Each point is reached from the start by the listed moves, each made once or not at all, plus a little noise. Is the number of moves made odd or even? Then give how often each move was made.

Moves:
(1): [-21  14 -16 -51 -17]
(2): [ 60 -39  18 -26  37]
(3): [  1  17  46  -6 -25]
Start: [ -3   6 -19   0  20]
Points:
[ 57 -14  44 -34  30] -> even (0, 1, 1)
[-6 23 26 -6 -4] -> odd (0, 0, 1)
[-21  37   9 -57 -25] -> even (1, 0, 1)

Moves:
(1): [ -6 -16  -5  10   0   8  -1]
(2): [  4   5 -19 -48   5  15  -3]
(3): [-34  -2   3  -2 -18  -9   9]
(4): [-19   0  -4   6  11  -4  12]
(5): [ -5   8 -18   3  16   8  16]
(6): [-11 -10 -14  -9  -6 -18 -11]
Start: [ 9 -4  7 -8 -1 -6 -5]
Points:
[-56  -1 -46 -60   7 -15  18] -> odd (0, 1, 1, 1, 1, 1)
[-41 -10 -22 -14  -7 -26   7] -> odd (0, 0, 1, 0, 1, 1)
[-31 -22 -36   3  20 -14   9] -> even (1, 0, 0, 1, 1, 1)
[-20 -17 -11 -10   6 -31  -3] -> even (0, 0, 0, 1, 0, 1)
[ 9 -5  6 -7 -2 -4 -5] -> even (0, 0, 0, 0, 0, 0)

Moves:
(1): [ -1   4  -7  -1   0   1 -16  11 -11  -8   8]
(2): [ -7  14 -14   9   3 -15   3  -1  -4 -14  21]
(3): [  4 -28  22 -17  -9  -7  -5  -1  12   5  -8]
(4): [ -6 -15 -15  18   0  10   3  -3  -1  -1  -8]
(5): [  5   8  16  -2   3 -11  -4  -4   1  -5  11]
(6): [ -1   1   3 -15  -2  -2   4 -13  -2   2   5]
(7): [-21  -1  -3  -7  -5   7 -14   0  -4 -21  12]
(8): [ -6  -3   9  -2 -16  -8  -5  -2   0   3  15]
(9): [-12 -13   7   7  -6   2  -4   2 -11   6  -9]
Start: [-6  7 -4 13 -7  6 -9 -7  3 -6  8]
Points:
[-11 -31  30  -4 -31 -11 -16 -31  14  -1  22] -> odd (0, 0, 1, 1, 1, 1, 0, 1, 0)
[-41  18  -9  -2 -27 -11 -21 -23  -5 -37  60] -> even (0, 1, 0, 0, 0, 1, 1, 1, 0)
[-40 -13   0  30 -16  14 -28 -12 -11 -27  14] -> even (0, 0, 0, 1, 1, 0, 1, 0, 1)

Moves:
(1): [ -3  -2   0   7   3   0   0   0 -10   6  -6  17 -10  -1]
(2): [  0  -9   5  26 -11   2  -5   6  18 -29  -3 -23 -14  13]
(3): [  4   2   0   4   3   3  -2  -5  -8   5  -1  12 -10 -13]
(4): [-2  7  1  0  5 -5  9  7  9 -2  4  2 18  6]
(5): [ 0  2 -5 -6  7 -4  2  2  2 10 -1 15  0 -4]
(6): [ 3 -4 -4 -6  2 -5  3  0 -3  1  7 -3  5  2]
(7): [ -1  -3 -21  -5   3  11  -1 -11 -21  13   6 -23   0  -8]
(8): [ -5  -3  -6 -11   3   5   5  -2  -5   6   6  -2   7  -4]
(9): [-3  4  6  4 -1 -5 -6  2  2 -4  2  6 -7 -1]
(10): [ -2  -8  -7  10  -9  17 -15  -6  -6  -2   6 -15 -11   8]
(11): [  2   4  -8  -5 -11  -1   1   1  -2   3  -1   3   0  -5]
Start: [  0   5 -11  14  13  -3   5  11  10   7   2  -8  -1  -1]
Points:
[ -5  -5 -16  33  20  -7   2  13   7   1   7  12 -30  -9] -> odd (1, 1, 1, 0, 1, 1, 0, 1, 1, 0, 0)
[ -7   2 -41  -9  28  -2   9   3 -14  33  24 -15   5 -18] -> odd (0, 0, 0, 0, 1, 1, 1, 1, 1, 0, 0)
[ -8   0 -41  19   0   9  14  11   9  -2  15 -51   8  -1] -> odd (0, 1, 0, 1, 0, 0, 1, 1, 0, 0, 1)
[ -1 -11 -10  60  -1   8 -19   7   4 -18   7 -14 -47   8] -> even (1, 1, 1, 0, 0, 1, 0, 0, 1, 1, 0)
[ -2  -4 -42  11  17  11 -12  -2 -15  26  22 -29 -12  -5] -> odd (0, 0, 0, 0, 1, 1, 1, 0, 1, 1, 0)

Moves:
(1): [-13 -15  12  17   1   8  -5  14   6   6  -8   3  10   1  14  -1   2]
(2): [ -9   2  11   5  -2   9 -14  10  -5   0   2   7 -14   8   6 -12   7]
(3): [ 9  7 -3  0 -1 12  9  3 -4 -4 -2  2  2 -2 -9  9 -2]
(4): [  6  -2 -15   9  -8  -7 -21   1   2   2   8  -2  -3  13   9  -2 -13]
(5): [ 17  -4   2 -11  11   8 -12  -4   1 -18  -2   9  -9   6  -3   0  -1]
(6): [ 6  6  0  3  6  8 11 -4  0 -1  0  3  0 -7  7  9  2]
(7): [ -3   9   4  16  14  12 -13 -14  -3   1 -10   9  -4   8  -2  12   4]
(8): [ 17   2  10  11  -2  -3  10  -7  -5  -8 -11   0  -5  -8  -1 -11  14]
(9): [ -1   9   5   2  -3 -10  -3   3  13  13  -8  11  11 -10  -5  -7   8]
(10): [-6 -4  6 -6 -8 10  1  4  4  8  5 -4  4 -2 -2  0 18]
(11): [13  7 13 -4 28 -2  9 12 -5  4  4 -9 -3  7 -9  4  2]
(12): [  5  -2   7  -3   0  -3  12  -1   5  13 -15   2 -11  10  -3  11  -5]
(13): [-11   5 -11  -1  -4  -1  10   5   4   6 -13  -6   1   2   3 -13   1]
(14): [ -2  10   4 -10   0  -3   2   6  10  -2  -2   3   4   7   4  26   2]
Start: [ 14  -8   0   8 -11  -5  -6  13 -13  -7   9  -4  -4  -8  -3  -5  -4]
Points:
[ 60  16  39  10  19   9  -5  29 -15 -20 -12  16 -25  -6 -25 -20  22] -> even (0, 1, 1, 0, 1, 0, 0, 1, 1, 0, 1, 0, 0, 0)
[ 11  18  35  37  -9  28  32  24  16  24 -55  19   6 -10   0  30  40] -> even (1, 0, 1, 0, 0, 1, 1, 1, 1, 1, 0, 1, 1, 1)
[ 30 -11  26  47  -8  45 -49  20 -15 -20  -8  19 -21  15  12 -10  24] -> even (1, 1, 1, 1, 1, 0, 1, 1, 0, 1, 0, 0, 0, 0)
[ 28  28  19  11 -10   4  -3  51   3  13  -9  -2  -7   7  -4 -10  35] -> odd (0, 1, 1, 1, 0, 0, 0, 1, 1, 1, 1, 0, 1, 1)
[ 33  31  15  26  27  24 -21  28 -17  -7  12  11 -23  26   2  42  -2] -> odd (0, 1, 1, 1, 0, 1, 1, 0, 0, 0, 1, 0, 0, 1)
[ 41  -7   8  28   4  26  20  23  -8 -26 -29   9  -7 -16   7 -10  14] -> even (1, 0, 1, 0, 1, 1, 0, 1, 0, 0, 0, 0, 1, 0)
[  5  -2  56  53  -4  27  -5  19   4  25 -38  27 -14  -6   9  -3  46] -> even (1, 1, 0, 0, 0, 1, 1, 1, 1, 1, 0, 1, 0, 0)

Moves:
(1): [ -4   0 -10  -8  -1  -5   1   4   0  -1  -8 -11   8   7 -10  -4  -5  -6
  -4  -2   1   1]
(2): [ -3  -8  -5   2 -15   3 -12   3 -12 -10   5  -2   5   5   3 -14 -11   0
  11 -10   9  -5]
(3): [-6 -3  2  5  2 -4  2 -7  5 -1  5  0  2  1 13 -1 -5  1  2  0  1 -7]
(4): [ -1  -2  -3   3  -1   5   2 -10  -1  -7   7   3  -2  -2   0   0  -3  -6
   0  -3   6   0]
(5): [-17  -7  11   1  -1   4  -4  -3  -8   9   1  10   0   0   1   2 -10  -7
   2   2   0  -4]
(6): [-11  -5   8   7   4  -1  -1  -4   4  -5 -12   0   5  -1   0  -3  -1   4
  -1  -1   6   0]
(7): [ -9  11  -4  -5   3  -6  -2  -4  -2 -11   6  10  -8  15   2 -12   0   5
  -1 -18   7 -16]
(8): [  4  -1  -6 -14   3   2   4   6   5   3   1  -5  -4   9  -2   6  -5  -4
  -1  -6  -7  -1]
(9): [ -2   2 -12   6  -8  -6 -11  -2  -6   1   8  -7  -2  17  -2  15  -4  13
   4  -1 -10   0]
(10): [  2   5  -5   3   6   6   1   3   0 -13  -6   5   7   0   6  -3   0 -11
   1  -1  -1 -10]
(11): [-3 -1 -2  2  0 -7 -3 -1 -2 -4  3  2  1  2  4  8 -1  1  0 -6  8 -5]
(12): [ 9  3  2  8 -3 -2  7 11 -1  8 -2 -5 -1  4 -5  3 -3  5  1 -2  7 -1]
(13): [ -1   2  -6   2   0  -5  -1 -10  -3  -4   8   9  -4  -2   7  -3  -4   2
  12 -12  -6   0]
(14): [ 13  -4  -9 -10  -3  -8  -5  -6   2   7  -1  -6  -4  11  -8  -6 -13  -6
   4  -2   5   3]
(15): [-12  -6   4   3 -12   1   5   3  10 -14   4   7  -2  -9  -5  10   0  -6
  -3   8  15   0]
(16): [ 5 -2  1 -2 -1  3  1  1  1 -7  2  1 12  5  3  4 -2 -7 10  0  1  0]
(17): [  0  11  -6   1  -1   2 -12   5  -1  -4   1  10   2  -2   2   2   0   5
  -2   0  -2   6]
(18): [-2 -2 -1 -9  1  0 -3 -2 -6 -7 -4 -5  8  0 -1 -3 -3 11 -2  8  2  1]
(19): [ -7   0   2  -1   0  15   3   6  -2  14 -10   0   3  -3  -5   4  -1  -3
  14  -3   4   0]
(20): [-6 -8  3 -7  3  4  9 -4 15  5  2  5  9 -3 -3 14 12  5 -7  2 -4 -7]
Start: [-1 -6  2  5  8  3  4 -4 -6 -5 -3 -6  1  4 -2 12 -2  6  5  1 -3  0]
Points:
[-13 -13 -29 -10   3 -15   3 -26  18 -43  30  17   8  51  15  43 -21   0
  26 -36   5 -44] -> odd (0, 0, 1, 0, 0, 0, 1, 1, 1, 1, 1, 0, 1, 1, 1, 1, 0, 0, 0, 1)
[ -9   7 -26  18 -13 -26 -15 -12  -2 -20  25  14 -18  39   0  19 -29  27
  23 -29  15 -16] -> even (0, 0, 1, 0, 0, 0, 1, 0, 1, 0, 0, 1, 1, 1, 1, 0, 1, 0, 0, 0)
[  3  10 -45  -1   6 -20 -12  -6  -5 -26   9   8  22  60  -4  29 -22  14
  25 -40   4 -29] -> odd (1, 0, 0, 0, 0, 0, 1, 0, 1, 1, 1, 1, 1, 1, 0, 1, 1, 0, 0, 1)
[-22 -15 -18  11 -29  10 -14   5 -15 -25  13  10  34  19  -2  52 -17  31
  45 -14  20  -8] -> odd (0, 1, 0, 0, 0, 0, 0, 0, 1, 0, 1, 1, 1, 0, 1, 1, 1, 1, 1, 1)
[-30 -33  -4   6 -17   5   5 -32   1 -41  21  12  18  -6  14  14 -15  13
  18  -6  19 -21] -> odd (0, 1, 1, 1, 0, 0, 0, 0, 0, 0, 0, 0, 1, 0, 1, 0, 0, 1, 0, 1)
[-26 -19  -4  10 -11  19 -13  18 -11 -12 -18  12  14  19 -10  22 -47 -14
  30 -21  42 -18] -> odd (0, 1, 0, 0, 1, 1, 0, 1, 0, 1, 1, 1, 0, 1, 1, 0, 1, 0, 1, 0)
[-24 -10 -26 -14  -4 -10 -34 -34 -30 -33  28  20  -3  43  20 -10 -57   9
  30 -46  19 -27] -> odd (0, 1, 1, 1, 1, 0, 1, 1, 0, 0, 1, 0, 1, 1, 0, 0, 1, 1, 0, 0)
[-41 -13 -21   5  -1   6   7  -3  19 -27   3   6  26  44  -8  57 -18  12
  18 -30  30 -28] -> even (1, 0, 1, 1, 0, 1, 1, 1, 1, 0, 1, 1, 0, 0, 1, 1, 1, 0, 1, 1)
[ -8 -13 -18  -4  -8   9  -5   4 -11 -21  -1 -10  33  12 -14   9 -14  20
   3  -5  15  -6] -> odd (1, 1, 0, 1, 0, 0, 0, 0, 0, 0, 0, 1, 0, 0, 0, 0, 1, 1, 0, 1)

Moves:
(1): [-2  0  1 -2  5  3  1  4  2  6  5 -6  0 -1  2  1 -8  0  4 -5  0  3  0  2
 -6]
(2): [ -5   1   3   0   4  -6   1   0 -14  17   2  -4   7  -7   9  -4  -3  -6
   6   2  -2   6  -1  -2  -7]
(3): [-4 -1  1 -4  3 -1 -5  2 -2 -6  1 -7  3  1  6  0  1  5  1  6 -2  1 -3  1
  5]
(4): [-3  1  5  3  7  4  3 -1 -5  2 -8 -1  2  2 11 -3  8 -7 -1 -2  1 -1  1 -3
  1]
(5): [ -3  -9   1  14  -1  -3  -2  -2  -5 -11  -3 -21   2  10  -7  -2   0   8
   1 -13  -7   5 -10   4   7]
(6): [ -3 -11  -1  -6   8  -1  -2   8   5  -4  -2   0   9  -2   3   2   6  -7
  -3  -5   4  -2   7   1  -3]
(7): [  5  -2   1  -5   3   0   0  -9   1  -3   6 -17   6   4  -9  -8   1  -1
   7   0  -5   8   1   3 -11]
(8): [ 17  -2  -5   8   1   4  -5   5  -6   1   3   5   3  13  -4  -2   7   4
   2 -14 -12  -5   1 -13  -1]
(9): [  6  -7   0 -19   6  -7   5   5   8   2  -5  13  -1  -5   3   0   0  -8
   7   0  -3   0  -4   1  -2]
(10): [ -3   3  -8  -6  -2  -4  -4   0   8  -3  -4   1  -3  -3   7  -3  -4   2
  -5   8   6  13 -12  -4  -2]
(11): [ 6  6 -1  0  4 -2  4 -2 -5 14  3  0  6 -7 -2  7 -5 -2  3 -5  7 11 -1  2
 -1]
(12): [ -2  -1   3 -10  -6   3  -8 -13   0   1   6   6   5   5  -4   0 -11   2
  -6  -2   0 -21   0   3  -1]
(13): [ -1  -2  -7  -5   4  -2  -7  -2  -3  -9   0  -6  -3  -7 -11   3 -11   1
  -5  13 -10   2   3  10  11]
(14): [ 11   0  -4   8   9  -3   5  -2   5  -9  13   1  -3 -14  -4   0   3  -5
   2   7   0   9  -4   2  -2]
(15): [  1   7   7  11   4  -2  -1   3   1  -3  -4   7  -2  12 -14   5   2   3
   2  -6  -4   3  -1 -14  -4]
(16): [ -7   2   6  -5  18  -4   6   3  -3  -3  -6  -9  13  -3 -12  -2 -12   6
   5  -8   7  -2  13  -9  -9]
(17): [-10   1   3   9   3  11  -2   0  -9 -19 -19 -10   0  -6  -9   8   7  12
  -4   1   4  -7   5  -5   4]
(18): [-5 -7 -8  3  1  0  5 -3  1 12  2  6  2  1  3 12 -1 -3  2  3 -2 -7  2 -3
 -1]
(19): [  2 -10  -2  -3  -1  12   4  -6   0   5   9 -17  -5  -5 -15 -14   0   3
   4   0 -11  -5  -7  -1  13]
(20): [-11   0   8  -1  13  -4  -1  -9  -6   0 -12   0  -6   0   0   5  -1  14
 -12   4   8   4   1  -8   1]
(21): [ 6  4  4 -1  0  0 -4  1  4  7 -9 -3  7 -1  3  4 -9  2 -1 -6  1  2  2 -2
 -1]
(22): [ -5  17  -5  -8   1 -13  -3  -1   3   2   1  -9   3  -2   5  -6   5   2
 -13  -5  -1   2   7   8  -2]
(23): [ 6  1  0  4 16  5  4  3  5 -6 -9  2 16 -7 -1 -9 -3  4  2 -4 -2  1  4  8
 -1]
(24): [  1   0  13  -2 -14   1  -4  -3   8  -7  -8  14  -1  -3   7  -5  -2  -3
  -1 -11  -4   8   6  -6  -1]
Start: [ -2   9  -8   9   2 -12  -5   4 -13   8  -3   1  -1  -1   6  13   0   0
  -3  -2  -3 -16   3   3  -4]
Points:
[  6  16  -4  17  60 -30  -3  13 -17   0 -19   6  45 -16  -3   5   0 -12
  -4 -31 -31  -3  41 -18 -24] -> even (0, 1, 0, 1, 0, 1, 0, 1, 0, 0, 0, 0, 1, 1, 1, 1, 0, 1, 0, 0, 0, 1, 1, 1)
[ -2  -6   5   1  21 -17 -11 -17 -10  28 -27 -15  58  -6  26   6 -23 -12
   1 -36  -9   7   1   3 -26] -> even (0, 1, 0, 1, 1, 1, 1, 0, 0, 1, 1, 1, 0, 0, 0, 0, 0, 1, 0, 0, 1, 0, 1, 1)
[-18  -4   8   6  27  -4 -18 -20 -13 -18 -40   8  12 -25   5  38 -10   4
 -31   2  -2 -27  26  -7   3] -> even (0, 0, 0, 1, 0, 1, 0, 0, 0, 0, 0, 1, 1, 1, 0, 0, 1, 1, 0, 1, 1, 0, 0, 1)
